Rows are points. Each copy is the shape, with its points in the same order, stretched, turned, moved and blurred by noise. Say if it was mirrored as well.

Shape (6 x 2):
[[ -8 -15]
 [  4 -13]
 [  1   5]
 [-29 -25]
 [ 54  41]
 [-28  -2]]
Copy 1 (6 x 2):
[[ -4  19]
 [ 15  10]
 [  3  -2]
 [-14  23]
 [ 54 -53]
 [-27  10]]
Copy 1 is: mirrored
Copy 2 (6 x 2):
[[-23  20]
 [-11  20]
 [ -7   4]
 [-45  22]
 [ 53 -14]
 [-38   4]]
Copy 2 is: mirrored
Copy 3 (6 x 2):
[[  3 -35]
 [ -4 -30]
 [ -5 -17]
 [ 24 -45]
 [-56  18]
 [ 24 -23]]
Copy 3 is: mirrored

Shape (9 x 4):
[[ 20  21 -37 -20]
 [-71  -8 -11   9]
 [ 37 -16 -19  10]
 [ 14  18  37  22]
 [-28  18  17 -16]
 [ -4   7   5  40]
 [ 23  -6  -9  -8]
 [ 42  -2 -20 -22]
 [ 37  -5 -39 -24]]
Copy 1 (9 x 4):
[[ 28   6 -34 -19]
 [  0 -90   9 -15]
 [ 23  17  -7  29]
 [ 10   8  58 -18]
 [-14 -30  19 -39]
 [ 35 -25  43   3]
 [  7  11  -6   7]
 [  9  31 -27   6]
 [ 18  23 -44  11]]
Copy 1 is: mirrored
Copy 2 (9 x 4):
[[  4  37  -2 -46]
 [-61 -51   5 -29]
 [  3  33  28   0]
 [ -5  25 -15  37]
 [-15 -23 -31 -18]
 [-37  13  11  19]
 [  9  22   9  -4]
 [ 22  36   6 -21]
 [ 17  45  15 -35]]
Copy 2 is: mirrored
Copy 3 (9 x 4):
[[  9   2 -48 -21]
 [-60 -19  -8  32]
 [ 40 -28 -22  -6]
 [ 19   9  35 -11]
 [-31   3   4 -15]
 [ 11   2  17  27]
 [ 23 -18 -16 -18]
 [ 31 -15 -35 -34]
 [ 29 -22 -50 -27]]
Copy 3 is: only turned

Shape (9 x 6):
[[  3  28   7 -45 -31  -6]
 [ 42  -4   9   2  18  14]
 [-53 -36   6  45 -17  14]
 [  3 -36 -27 -30  -2   0]
 [ 33   2  -8 -14   9 -15]
 [-41  17  -5 -16  -6  17]
 [ 48  10   2 -31 -28   1]
 [-42 -15 -27  38  -3  -9]
 [-60 -22  12   9  20 -33]]
Copy 1 (9 x 6):
[[ 20  31  37 -43 -16 -34]
 [ 39  18   8  13  16   2]
 [-69 -13   8   8 -24  10]
 [ 16 -15   1 -45  17   5]
 [ 38  13  -3 -11  20 -25]
 [-33  36  29 -34   2  -2]
 [ 65  19  10 -28 -17 -19]
 [-57   6 -25 -10   2  -6]
 [-66 -16  23  -7  18 -38]]
Copy 1 is: only turned
Copy 2 (9 x 6):
[[-26  25  29 -26 -44  -4]
 [ 33  16  -2  -4   2  14]
 [-41 -48  14  37  20  25]
 [ -9 -22 -30  -9 -29 -20]
 [ 12  27  -4  -2 -12 -15]
 [-52   2   0 -13  -5  22]
 [ 19  25  19 -14 -55  -3]
 [-49 -14 -13  46  13   8]
 [-50 -18  10   8  47 -23]]
Copy 2 is: only turned
Copy 3 (9 x 6):
[[ -4  38   6 -38  -6 -25]
 [ 30 -11  17  -1  27  21]
 [-66 -47   7  30 -11  35]
 [  0 -28 -18 -40   7   8]
 [ 27  -5 -16  -6  16  -3]
 [-55   9   5 -18  20   5]
 [ 35  31  -2 -29 -11   4]
 [-54 -35 -36  25   7  21]
 [-57 -55   5  16  15 -25]]
Copy 3 is: only turned

Shape (12 x 9):
[[  6 -40  36  -3  59 -27 -28  16  51]
 [-37 -40  14 -21  28   0 -23 -19  27]
 [  5 -13 -29  24  -2   6  -7   4  18]
 [ 15  15 -10 -24 -16  13  11  -9 -33]
 [ 40 -56  19  38  28   5  35   6  14]
 [  5 -36  10   7  16  18  18  44  29]
 [ -1  46   5 -12 -29   2  -6 -24 -13]
 [-41 -19  14 -15  -3 -42 -24   3  -9]
 [ 49   8  -7 -21 -52  10  -5 -14  -3]
 [  1  13  11  32  -3  33 -13   3 -29]
 [ 33  39 -39  10   9  28  -5   3 -34]
 [-18  23  -8 -28 -13 -24  11 -15  30]]
Copy 1 (12 x 9):
[[ -3 -84 -17 -23  42 -32  -1  -7  52]
 [-30 -55  17 -47  20  -9   5 -37  22]
 [  0  -7 -21  22 -17   7   5 -39  17]
 [ 20   9   9   3  -2  14 -23 -18 -35]
 [ 44 -59   8  54  29   6  16 -54  31]
 [ 26 -46  13  11   0  31  12 -14  47]
 [-12  37  12   7  -7 -19 -14  -1 -36]
 [ -3 -36 -11 -54  -8 -28  34  -6 -17]
 [ 23  14  17  22 -33 -29 -47 -19 -17]
 [ -6 -17   3  47 -13  29   1  -7 -33]
 [ 11  20 -36  42   0  43 -38 -12 -33]
 [-11  36   5 -33  10 -29   4 -15  17]]
Copy 1 is: only turned
Copy 2 (12 x 9):
[[ 54  42  25 -16  -9 -19 -45  -9  63]
 [ 17  27  -6 -40 -33  25 -27 -29  47]
 [ 40   9 -15  39 -30  39   1  -8  10]
 [  0 -20 -10 -15  -8   5  20 -20 -29]
 [ 53  -2  43  37 -16   5  -7 -60  43]
 [ 59  -2  38  -8   3  32  -8 -19  43]
 [ -6  15  -7  -8 -24   5  16   6 -45]
 [-21  10  24  -9 -10   2 -34   6  40]
 [ 27 -27  -1  -1 -52 -13  14  12 -41]
 [ 12   1   2  16   8  37 -17 -36 -29]
 [ 26  -2 -48  33  24  25  24 -22 -49]
 [  5  34   3 -16 -52  16  30  24   9]]
Copy 2 is: only turned

Shape (15 x 12):
[[-30  19   1 -13  -6  46  22 -19 -53 -44  -1  26]
 [ 12   6 -13  20  31   8 -27  23  19 -45 -12 -19]
 [ 34  14  13   2  -6   1   5  17  44 -31  32 -34]
 [ 45 -39  -5   1   0   6  -9  55  17 -14  13 -21]
 [-36  -7  14   2  13   6  24   3 -43 -32  39  40]
 [ -1   8  20  -4 -19 -10   6  20  15  38 -18  11]
 [-26  -8  -5 -20 -14   7  -9 -52 -55 -47  16  43]
 [ 38   7  -2  20 -49 -34   6  24 -11  41  -5  -9]
 [  9  17  33  23 -11 -52  -6  16 -16  29 -14 -38]
 [-18 -11   9 -21 -39 -41   4  27   0  28 -13 -41]
 [ -3 -10  12 -20   7 -14  49 -34 -42 -25 -18  29]
 [ 27  -3 -39   0  27   9   1  15  14  11  29 -37]
 [-32 -19 -19  14   7  13  17 -41  -7 -44  14  46]
 [  7 -25  10  34 -33  -2  21  12  -3  17  -6 -39]
 [ -1  14 -12  10 -51 -54  41  45 -11  10 -14 -10]]
Copy 1 (15 x 12):
[[  4   5  17 -11 -33  -8  -4 -57 -44 -52 -19  16]
 [ 37   7 -22  39  -4   5 -44  -3  23 -40  -5 -32]
 [ 34  30  13  20 -20  11 -22  13  35  -8  51 -28]
 [ 54 -17   4  27 -38  32 -14  41  18 -15  25 -19]
 [-21  -8  17 -11 -15 -30  -3 -13 -43 -46  10  43]
 [  8 -23  23  -9 -20 -11  28   5  39  10  -3  -4]
 [ -6  18 -10  -1 -40 -22 -26 -40 -56  -2 -37  47]
 [ 54 -34   6   6 -28 -15  24   1  15  45  14 -22]
 [ 17 -25  21   5   1 -28  -4  16   4  36   5 -48]
 [  4 -21   7 -30 -48 -13  11  27   7  22  -1 -52]
 [ 10  15  29  12 -14 -25  36 -16 -41 -13 -30  27]
 [ 34   2 -30  -5  12  39  -5  19  14 -12  31 -23]
 [-20  18 -24  29 -16 -17   9 -36 -26 -26 -18  45]
 [ 10 -27  10  20 -33  14  17  -7   8   7  21 -48]
 [ 47 -28  10  -2 -31 -56  40   8   4   2  32 -49]]
Copy 1 is: mirrored
Copy 2 (15 x 12):
[[-54  -5   2  38  14  42  18  43 -23 -19  27  -4]
 [ 13  18 -30  12  44  -4 -17 -14   1 -49  22  47]
 [ 46  24  -8  -2 -12  -5   3 -43  -9 -53  35  16]
 [ 52 -28 -16 -17   3 -21  -8  -1  34 -47   5  21]
 [-46 -25  29  53  12   4  20  38  16 -23  61   0]
 [ 19   4  14  -5  -7 -22   9   3   4  43   3  28]
 [-92  -4  35  25   2  42 -17  13  17 -22  30 -13]
 [ 28  14  -2  14 -30 -34 -27  -8  20  25 -25  -7]
 [ -1   5   1  19   0 -63 -34 -40 -17  28   6  -5]
 [-20  -9 -31 -21 -24 -60   4 -25  18  36   3   7]
 [-54   6  51   5  23 -15  20  27  -3 -14   4 -30]
 [ 44  -1 -38   1  37  -5  -4 -22  28 -21  48  -4]
 [-48   8  30  37  29  39  29  10  44 -26  21  15]
 [ 18 -20 -16  23  -7 -22  18 -29  15   5 -24  -1]
 [ -5  26 -15  30 -34 -68   7  19  18   6 -17  -3]]
Copy 2 is: mirrored
Copy 3 (15 x 12):
[[ -7  10  -7  27  11  43  28  50 -39 -52   9  -1]
 [ 23 -12  -6  22  17 -21 -22  27  43 -30 -31  24]
 [ 33  -6  27 -10  -8 -30 -16   5  52 -36  -3 -31]
 [ 27 -29 -20 -39 -16 -17 -20  40  48   2 -11  -9]
 [ -4 -19   3  18  -5   0  24  70 -38 -22  36  -6]
 [-11  25  20 -20  -5  -7  21   9  -1  37 -22 -11]
 [-20 -12  -4   9 -18  30  -7  25 -71 -57  28  27]
 [ 27  25 -16 -18 -49 -24   2 -13 -16  40 -28 -29]
 [  8  18  18  11 -17 -48 -25   5 -18  34 -49 -40]
 [-42  33  -2 -26 -25 -33 -27  10   5  22 -30 -44]
 [-22 -23  -5 -13  14   4  35  23 -61 -32 -21  -8]
 [ 21 -16 -37   4  22 -18 -29  -3  42   1  15 -28]
 [-26 -36   3  26 -12  18  30  15 -19 -48  27  29]
 [ -8 -14  -4   7 -42   1  -6   6  16  18 -31 -52]
 [ -2  41 -27 -10 -43 -51  31  17 -13  13 -41 -36]]
Copy 3 is: only turned
Copy 4 (15 x 12):
[[-46  16  -2 -32   0  54  -2 -35 -45 -24  19   9]
 [ 32  28 -33 -17  23  19 -19 -13  -2  13  -3 -38]
 [ 41  22 -13   1  -7   5  26  -7  41 -28  13 -30]
 [ 74 -10 -15 -17   2  41  14  23  14  13  11 -31]
 [-21   5  10 -62  -2   6   4   0 -30   5  31  25]
 [-11 -14  -8  31 -23   3  16  26  -1  -3 -21   5]
 [-32  -2  13 -40 -36  30 -32 -48 -50   7  40  26]
 [ 41   5  -7  27 -57   7  50  30 -23  18 -12   2]
 [ 11  25  11  25 -34 -23  35  26 -23  26 -21 -47]
 [ -8 -34 -16  19 -49  12  39  34 -11  16  -1 -53]
 [-18 -27  22 -46 -17   3  17 -36 -55 -22 -12   8]
 [ 44  -6 -33  27  26   5  26  -1 -12  13  35 -25]
 [-31  -8  -7 -43  -7   9  -5 -57 -13  16  20  32]
 [ 19  -2   1  10 -22  29  59   2  -6  28  -9 -17]
 [ 11  -1 -41 -18 -60  10  67  33 -29  -1 -21 -22]]
Copy 4 is: mirrored
